Each wall is flat, endless, passes through zero and stands at right angles to its row. A trip goes straight from one point to another. List the walls that it crosses, first one first.

Walls:
(1): [-37 -3 -9]
(2): [-16 1 1]
(3): [33 -42 11]
(4): [16 38 10]
(5): [-5 46 -28]
(6): [15 21 7]
(7): [-25 2 40]
(8): [-44 -81 18]
(9): [16 -77 38]
Trips:
[-15 20 0] to [-9 20 -2] -> none
[29 4 5] to [7 69 -59] -> 5, 9, 3, 1

Walls:
(1): [5 29 7 6 -68 2 -12 15 -27 14 36]
(2): [-1 -4 10 48 -17 -3 0 35 -47 8 30]
(3): [-41 31 -34 18 -53 -30 9 22 -60 19 -4]
(4): [13 7 35 -16 88 -21 -24 -6 52 9 -21]
(5): [38 58 -12 38 20 -16 -51 -32 -25 -7 -6]
(6): [-63 30 26 -13 12 27 -15 37 0 8 12]
(7): [-37 -28 51 8 24 53 -23 24 8 -33 -14]
(8): [29 21 -26 -25 35 -24 1 -6 52 30 -13]
(9): [-14 -2 -27 -14 -7 -3 -20 6 -25 72 15]
(10): [-35 5 -57 10 16 -10 27 -17 -31 11 18]
(11): [53 -2 -104 -32 -35 37 5 11 28 48 -27]
(12): [33 41 2 38 31 35 7 -9 -49 15 -5]
Trips:
[-2 -20 -19 -29 -15 40 37 -15 63 48 -27] to [26 17 -30 -14 60 -52 10 20 13 15 -39] -> 10, 5, 12
[-14 18 31 68 49 -31 -23 -5 -48 8 -29] to [28 9 11 27 11 16 -3 5 -43 41 47] -> 9, 1, 7, 4
[-17 49 -15 -11 -6 11 -40 37 -26 4 32] to [42 35 14 -29 -34 -37 -12 8 14 -38 21] -> 10, 11, 12, 8, 9, 6, 2, 3
[-45 53 -16 33 -31 2 5 -19 -1 -2 12] to [-26 67 10 3 -13 -37 7 3 -50 -19 -42] -> 9
